Each row is a point. Before rounding, the points of a table are all equally far from one centre. They may lie mostly on one side of it. Write the centre, to within rounding.

Points:
[[ -2   6]
 [ 25 -50]
 [ 34 -22]
 [ 29  -8]
 [ 33 -39]
 [ 33 -17]
 [ 25 -50]]
Centre: [  2 -27]

Points:
[[-23  19  40 -48  55  -7  40 -38  14  -6  13]
 [-10  26  19 -26  34  38 100 -16  42 -46  12]
 [-33 -35  26 -36  52  26  15 -51   5 -18  18]
 [-20  -9   3 -24  76 -10  28 -52  21 -19  18]
 [ -9  21  49 -13  -8  16   3 -35  42  -1  26]
 [-28  -4  16 -54  -4  19   5  16   4 -15  36]
 [-21  17  11 -63  -9  -8  34  -5 -15   5  25]
 [-29  34   3 -62  28  -6  43  -9   7  22   6]
 [ -8   1  59 -54  28  18  35 -11  16 -24  14]
 [  2  30  31 -44  37  10  31 -43  42  -5  10]
 [-27  11  20 -48   4  12   5 -22 -27   4  51]
 [-36  21  31 -41  13 -19  26 -12  17 -16  43]
 [ 19  15  16 -46  38  -9  26 -11  29  -2  25]
 [ 23 -20  -8 -26  22   1  36 -62  12 -28  34]
 [  3  58  40   1 -10 -21  -7  -7  -9  -7  30]
 [-22  25  16 -55  41 -12  20 -29  -4 -18  40]
 [  1   1  -7 -36  49   8  59 -23 -32 -12  63]
 [-10 -10  13 -40 -24  40  39 -31  25   0  36]]
Centre: [-17  19  -1  19  20  29  37 -10 -14 -21  -5]

Points, 28 rows:
[[ -9 -41 -15  35   6 -18  64 -36  54  38 -34 -21  -6 -17  38 -13  22 -12
  -26  29 -33 -24 -44  -4]
 [-29 -51 -15  26 -15   0  29 -53   0  24 -50 -23  27  -9  40   4 -22  21
  -26  13 -47 -30 -59  10]
 [ -6 -25 -46  33  13 -11  62  -3  56  14 -15 -25  -4   4  19  14 -18  17
  -46   1 -17 -37 -59   8]
 [-28   7  -7  16 -21  21  40 -16  12   8 -31  -5  30   9  46 -14 -30  34
   -5  16  -5 -70 -52  27]
 [-29 -37  12  45  -6  -5  60 -35  43   7   3 -27  31  -4  28 -16  -1   0
  -22  27 -54 -48 -48 -11]
 [  5  -7   3  33   8  14  58 -35  -1  18 -37 -68  24 -13  18 -12 -12  10
  -21  10 -32 -26 -54  46]
 [-28 -18  -2 -14  -5 -10  44 -23  42  46 -21 -44  30 -25  47   1   2  11
  -19  -4 -45 -38 -27 -29]
 [-32   5   9  31  10  25  62 -31  35  40 -23 -24  11 -21  -1  33 -14  44
  -22  33 -27 -38 -28  -2]
 [-36 -16  29  39  12   7  55 -11  16   1 -22 -37  -1  15  70   9 -15  27
  -24  27 -25 -34 -38 -26]
 [-33  -1  -9  51  -6  -3  44 -16  37 -12 -42 -42  -6 -12  42   0  14  39
  -28  29 -23 -16 -43   8]
 [  1 -18 -34  34 -22  -7  70 -21  25  24 -43 -18  16  23  24  10 -20  15
  -42 -10 -52 -16 -46  -8]
 [-10 -18 -19  21  -2   0  58 -33  38  22  -1 -28   2  -6  34  -3 -10  18
  -33  17 -20 -30 -77  -5]
 [-10 -11 -10  31  35 -22  51 -22  32  22 -31 -48 -20  21  27 -18 -31  27
    4  30 -16   6 -50  16]
 [-36 -35  -6  36 -15  16  66 -18  36 -16   3 -39  20   3  34  17   1  20
  -14  -2 -40 -26 -50   8]
 [-26 -41   6  45   7  -4  47 -10  51  22 -24 -32  13  44  17  26 -21  39
  -26  45 -11 -17 -30  11]
 [ -1 -36   4  24  19 -15  77  -9  -6 -25 -14 -22  -8 -21   7 -18  10   0
  -45  12 -69 -27 -10  12]
 [ -8  10 -39  37   0   2  69  -8  35  13 -14 -28  19 -19  33  -4 -39  -9
  -39   0 -57 -32 -62   0]
 [-22 -18   2  25 -45  17  54 -52   7  28  -9  -2 -11  -7  57 -22 -20   9
  -18 -13 -34  -4 -49  -2]
 [-27 -27 -13  37   4 -18  74 -37  30  14 -49 -41  10 -32  21   7 -21   7
   -8  27 -32 -42 -51  11]
 [-44   8 -46  28 -13  -9  57 -44   6  -4 -40  -7  28 -15  80  14 -26   0
  -34   6 -40 -19 -27  10]
 [-63 -50   2  17  25 -16  49 -38  24   5   4 -14   4  -6  24   4 -29   5
    0  19 -35 -34 -62  28]
 [-52 -10   4  12  -2  18  67 -12  20  29 -28  -7  26  -3  28 -21 -18  26
  -20  27 -40 -19 -57   5]
 [  3 -28  -2  46  22 -12  65   4  25  25 -22 -43   1 -25  -5 -13  -4  15
  -23 -21 -49 -33 -45  15]
 [-44  -5  -6  41 -11 -13  81 -21  20  10 -32 -45   1 -13   4  21   4  13
  -25  29 -37 -24 -33  10]
 [-58  -5  -4  13  21 -21  68 -22  46  11 -27  -3   4  -4  33  35 -17  26
   -6  21 -41 -23 -44   9]
 [-10 -26  26  15 -11   4  78 -37  51   4  -9 -12   0 -13  45 -18 -27  33
   -9  15 -29 -54 -34  16]
 [-38   3  37  58  21 -35  62 -17  37  35 -35 -17  11  -8  21 -10 -23  23
  -14  14 -47 -42 -30  15]
 [-55   5 -13  37  21  13  59 -42  39  29 -26 -38 -26  16  33  14 -23  27
    2  -4 -12 -18 -39   8]]
Centre: [ -7 -11   0  25  10   7  12 -18  21   6 -19  -5   8  -4  22   4 -26 -21
 -16   6 -17 -18   8  14]

Points (31 x 24):
[[ -1  18  51 -33 -44   9  12  42  34  19 -61   9 -31  31 -30   4  10  44
   31 -21 -21 -19  27 -19]
 [ -6  33  93 -35 -41  -3  13  17  28  30 -26  -4 -25  31 -11  32  -4  53
   29 -23  14  22  15 -22]
 [-16  24  79 -27 -50  11  23   8  14   5 -43  14 -52  31 -29   6  -9  45
   33  -9 -10 -10  28 -30]
 [-32  26  79 -22 -24 -26  17  50  26  -2 -35 -20 -25  20 -38  13   5  38
   11 -45  -9 -30   9 -24]
 [  3  24  42 -12 -32 -11  30  42  20 -13 -54  -5 -33  25 -19   1  17  23
   33 -20  15   0  16 -56]
 [ -3  24 100 -13 -37  11  -4  12  18  -1 -52 -13 -40  25 -41  35   7  30
   40 -10   8   2   3 -21]
 [ 12  40  57 -27 -27 -12  26  36  29   3 -31   6  -8   1   3  13  -3  45
   43 -30  -8 -15  28 -35]
 [-24   6  71  -2 -21  -9  34  12  21 -18 -40 -15 -26  37  -6  11   8  49
   29 -24 -20   5  13 -42]
 [-10  22  59 -31 -30 -13  12  38  27  14 -33 -22 -30  10  -2  10  11  42
   33  -9 -15 -18   2 -50]
 [-24  41  78 -29 -34 -18  23   3  42  23 -39 -12 -11  36  -5  36  -9  32
   28 -38  -3 -18  15 -35]
 [-13  36  46 -45 -48  -3  20  52  12 -22 -35 -12 -32   9 -23  17 -12  17
   17  -5   6 -15 -13 -42]
 [ -8  24  74 -12 -17 -14  30  20  20 -12 -46 -20 -13  10   1  15   8  39
    7 -18  23 -30  15 -44]
 [ -6  34  75 -14 -43   2  23  23  28  29 -60  -3 -29  23  -1  21   1  49
   29  -4   6   1  28 -10]
 [-25  30  68 -26 -40   4   8  34  44   2 -27   2 -21   0 -11  -1   0  19
   20  -7 -34 -20  25 -43]
 [-41  15  80  -3 -38 -14  31 -12  26  29 -38   6 -46   7  -8   7  11  36
   12 -10  -8  17  13 -42]
 [-27  17  60 -19 -26  11  23  23  22 -23 -35  -4 -17  32 -38  56  13  54
   -3 -12   2 -19  34 -30]
 [  1  25  74 -10 -46  -9  -6  16  16   7 -43  12 -33  46 -31  -6 -11  49
    7   9   3 -24   8 -34]
 [-49  55  74 -16 -21   2  25  31  39  21 -36 -12 -42  17   3   7  -3  47
   22   0  -2  -3  14 -13]
 [ -6  30  72  -3 -63  -7  17   6  29  17 -29 -15 -16  14  -8  35 -36  23
   25 -51   6 -11  34 -15]
 [ -4  38  70 -26 -39  16  10  41  29  23 -58  -2 -19   7  -9   7   0  42
   16 -17 -12  -3   8 -33]
 [-34  41  84 -30 -42  19  28  -3  15   3 -65   4 -46  19  -4  -1  20  35
   47 -27   2   8 -10 -19]
 [  4  18  53 -12 -69 -28  11  -2  23   8 -45  -3 -28  41 -27  10  27  52
   19 -22 -15  10   1 -47]
 [-36  31  64   1 -25  27  37  45  27  14 -41 -11 -19  24  -3  11  32  31
   18  -9 -12   4   2 -39]
 [  1   4  61 -32 -27 -20  16  -6  27  16 -53  12 -21  55 -22  21   9  38
   19 -45  30  -6  43 -37]
 [-19   9  63 -17 -56 -18  25  24  22  -2 -38   5 -14  16   7   4 -21  53
   13 -10 -15 -22  19 -12]
 [-21  26  72 -21 -43   5  34   5  52   6 -41   7 -12  30 -30  -3 -13  41
    9 -21 -16 -19   4 -34]
 [-34  50  71 -42 -52 -19  26  23  30 -30 -31  -6 -14  18  -6  26 -11   5
   28 -14   4  -8  17 -31]
 [ -4  33  67 -19 -40 -21  12  34  10  -7 -21 -20 -34  -5  -6  18  -9  52
   27 -39 -18  10   5 -43]
 [-22  51  58 -12 -30  13  26  37  19 -10 -41  11 -46  67  -7   6  15  43
   14  -1   8 -29  31 -26]
 [  1  37  91 -19 -37  -1  13  39  13 -14 -61 -32 -31  32 -11  10   8  21
   14 -24   9 -20  18 -17]
 [-42  26  77 -42 -45  13  31  37  28  -5 -37 -16 -31  21 -10  25   3  38
   11 -17   2 -14  17 -27]]
Centre: [-11  32  28 -16 -17   0  -3  -6   8   2  -4   7 -30  22 -17  10  24   7
   4 -33   5  -1   1  18]

Points (31 x 24):
[[ 23 -40  16 -34  32   6 -25  35 -34 -31  10  38 -72  -5  22  -8 -47   1
   35  26   8  20  45 -34]
 [ 51 -21 -28  12  -8  21  17  50   4 -46  29  42 -62  -4  20  -6 -15   7
  -17 -11 -22  11   3 -43]
 [ 57 -14 -17 -20   7  25   4  72 -26 -28  40  23 -71 -14  13  -8 -11 -27
   16 -23 -21   1  37 -16]
 [ 33 -35   0   9  -6  18  48  36 -32 -46  31  34 -33   6  27 -12   3   2
   51  11 -38 -12  18 -44]
 [ 24 -46   5  23 -15   8 -34  40 -43 -40  33  17 -47 -21  26  12 -40  -7
   -2   7 -46  -4  13 -18]
 [ 73 -25 -14 -28 -45  28   7  39 -29 -58  40  45 -33   0  16  -3  -2  -2
   11 -16  26  -8   7 -10]
 [ 49 -31  34  -2   8  22  16  19 -57  -1  38  32 -77 -18   1 -13  20  17
   27 -14 -42 -18  23 -53]
 [ 35 -57   5 -30 -33   3  16  56 -23 -28  49  46 -40  -2  41 -30   6  10
   -8  -7   6  11  12 -18]
 [ 67  -9   4 -18 -25  21  -1  18 -53 -30  29  28  -2 -38  25 -15 -13 -47
  -22  -8 -25 -13   7 -30]
 [ 55 -17 -31  22  20  10  18  36 -28 -23  39  31 -53 -30  19  12  -4 -10
   15  27  -1  24  38 -37]
 [ 76 -20 -13   5 -33  23   3  65 -27 -49  17  36 -32   5  47   0  -3  17
   -9 -17  -7  -3  26 -37]
 [ 61 -25  -9  10 -38  24   6  55 -51 -46   3  18 -47   5  27  -5 -34  26
   13   9 -27   7  21 -32]
 [ 62 -35 -12 -10 -14  20   1  67 -41 -72   1  40 -31   7  43  -9  18  -3
   10  17   7  -5  18 -36]
 [ 67   6   2  27 -20  33  35  45   4 -54  15  32 -54 -23  11 -22 -26   1
    9  -8  -1  12  23 -24]
 [ 60 -39   0 -24 -24  24  -9  40 -29 -20  16  38 -23 -29   4 -31 -23 -14
   29   4 -16   4  65 -38]
 [ 34 -29 -15  -2 -11  25 -14  45 -11 -15  31  -6 -62 -10  10 -12 -25 -18
   23   3 -51 -12  36 -40]
 [ 15  -9  -7 -14 -18 -22 -20  24 -58 -63  38  49 -12 -28  23   9   0  20
    0  -8 -13  19   2 -52]
 [ 52 -38  -5 -16 -29  19   3  44 -12 -38  63  25 -50  -6   9   5  12  19
  -11 -39  -9  -3   7 -42]
 [ 56 -50  -6   0  12 -18   6  42 -11 -51  28  44 -39  20  -4   8   3   8
   13  -3  -4  22   2 -59]
 [ 20 -35  -8 -12 -15  14  21  62 -11 -24  -2  32 -26 -46  14   4 -11 -31
   15 -13 -16 -25  16 -54]
 [ 72  -9  -2 -14 -46  37  25  22 -31 -47  13 -11 -68  15  22 -19   1 -24
  -13  -2 -17   5  14 -27]
 [ 46 -44  -8 -10 -18 -13  22  24 -32 -46  36  36 -57 -17  26 -19  22  12
    5 -31 -23  23   1 -58]
 [ 52 -25  33 -10 -21  14  34  40 -23  -1  22  41 -39 -31  45  -7 -40   6
   -1  -3 -12  34  14 -11]
 [ 65 -14 -10 -33 -37  26 -11  48 -62 -17  39  17 -26 -32   2 -16   7  22
   11 -19 -16 -11  42 -24]
 [ 74 -28 -26  15  -6  14  30  34 -42 -49  43  30 -16 -14  32  11  -7 -15
  -13 -23   0  16  11 -33]
 [ 50 -34  -1   4 -18  44 -17  53 -41 -41  57  45 -49   8  18  -4   9 -18
   16  -4 -26 -22  33  -3]
 [ 41 -25   1 -37 -57  47  -7  53 -41 -29  14  35 -52  -8  26 -22   2  -6
   -1   4 -25   2  11  -9]
 [ 37 -52  18  26  -2  32   8  33 -44 -43  36 -13 -67  16   0  17  28  13
   11   9 -23  -7 -19  -4]
 [ 71 -14  10 -24 -20 -21  12  30   7 -18  12  22 -38 -33  11  -8  13 -27
   31   2 -15  23  15 -35]
 [ 45 -28 -12 -25 -19  31 -23  49  -2 -27  28  35 -43 -22  40  -2 -31  46
  -25 -34   4 -20  40 -17]
 [ 34 -27  12 -35 -24  37  -2  14   3 -48  43  30 -54  18  40 -35  10  29
   27  -3 -26 -34  11 -38]]
Centre: [ 21 -11  13  -2  12  12  -3   5 -30 -24  -2  16 -31   3  14 -11   5   5
  -1 -15   7  -8  24 -10]

Points (27 x 24):
[[ 15  16  -4   2  87   2  44  45  22  -2  -5  23 -19  27 -41  -6  71 -30
  -25 -13  22  -6 -23  11]
 [ -3 -18  12  27  63   5  37  15  32   5 -11   2 -23 -12 -58 -26  56 -33
  -15  -1  44  -8 -36  20]
 [-25   6  22  -1  58 -13  31  -1   3  -7   6   2 -31  10 -39   1  55 -46
  -12 -15  47 -28 -49 -14]
 [ 20  18  22  20  35  30  29  14   5  -3 -17 -24 -20  17 -53   5  58 -53
  -33 -26  49  18  -3  19]
 [-12  17  14   9  50  18  34  21 -15 -25 -18  -1 -37   1 -42 -14  46 -52
  -13  16  53 -20 -40  14]
 [ 14  22  28  20  67   4  27  22   1   3  -6  11 -15  24 -47  -3  64 -25
  -12 -12  42 -51 -27   6]
 [ 12  18  11  57  73   8  18   7  27  -9 -31  -2 -14   5 -40  -8  54 -59
  -54  -1  42  11 -14  19]
 [  7  21  30   8  32 -12  31   5  16  -3   6   8 -19  16 -48  -1  62 -49
  -34  -6  48 -27 -34   3]
 [  8 -13   3  14  26  11  45  36  16 -12   1  18 -34  15 -59 -25  62 -20
  -15 -30  57  -9 -22  -1]
 [-34   6  12  40  45   5  44  22  17  -3 -13  15 -12  -3 -45 -13  70 -29
   -9  -2  57 -21 -23  -7]
 [ 12   3  15  24  61  40  25  11   5 -12  27  16   1  18 -51  12  72 -26
  -21  -4  46 -15  -8 -10]
 [-12   7 -12   7  42  32  42  23  30 -30  13  26 -21  33 -23  -9  87 -56
  -20  -1  42 -16 -25  -7]
 [ 17  -4   6  15  38  40  19  -5  25  -9  17  26 -12   2 -54  -1  61 -33
   -2   0  55 -41  -4  26]
 [-18   4   8  35  37   8  35  33  -3  -7  17   9 -31  28 -65  -4  52 -53
  -12  -3  55  -6  -5  -4]
 [  3  16  15  30  26  42  29  19   5  17  -7  11 -16   7 -71  -7  40 -51
  -10   0  38 -11 -10 -20]
 [ 11  23  19  24  30  26  22   3   1   6 -10  32  -5   2 -46 -12  66 -55
    6  11  51   0 -10   1]
 [  4   2  26  14  46  18  24  17   3  -9 -23   8 -16  -5 -71  14  51 -56
   -2  -9  68 -18 -11  -7]
 [ -4  -1  52  22  37  13  27   8  14 -14   9   7 -31 -16 -43  -3  58 -45
  -10  -7  59 -20 -35  -7]
 [-14 -12  10  -4  56   6   9  19  26 -11 -32  23 -27   8 -47  -1  71 -53
    2  34  46 -13 -27 -23]
 [-14   9   8   1  17  25  28   0  47 -17  -9   6 -48   6 -62  10  74 -42
  -31 -12  44 -26 -15   3]
 [ -2  27  23  20  20  18  37  28  13 -25   0  12 -26 -10 -24   8  93 -54
  -33  -4  41   2 -35  -5]
 [  6   7  -7  48  43  28  44   4   9 -21 -25   3 -30  -7 -56  28  67 -41
  -19 -21  38  -4  14  -5]
 [ -8  14  26  12  50  31  23  49  18 -44  23   6 -39  -7 -45  17  48 -58
  -26   1  50  -7  12 -13]
 [ 21  22  41  22  27   5  25   0  35 -10  -7  -2 -28  13 -22  13  73 -41
  -14  18  34 -18 -16 -21]
 [-18  34  -4  20  32  -4  48  25   7  -3   2  10  10  15 -48  -4  63 -46
  -11  -7  35 -24 -11  13]
 [ 30   8  25  10  63  13  15   8 -14 -15  21   9 -33  -6 -47  18  61 -52
  -33  -8  45  -4  -9  -5]
 [ 13   1  36  22  36   8  27  37  28 -38   2  31 -32   4 -58  15  51 -38
  -42  14  44 -14 -13  10]]
Centre: [ -6   4  -8  23  38  16 -23  30  24 -14 -12  12 -24   7  -8  11  33 -33
 -10 -27  21  -6 -19   7]
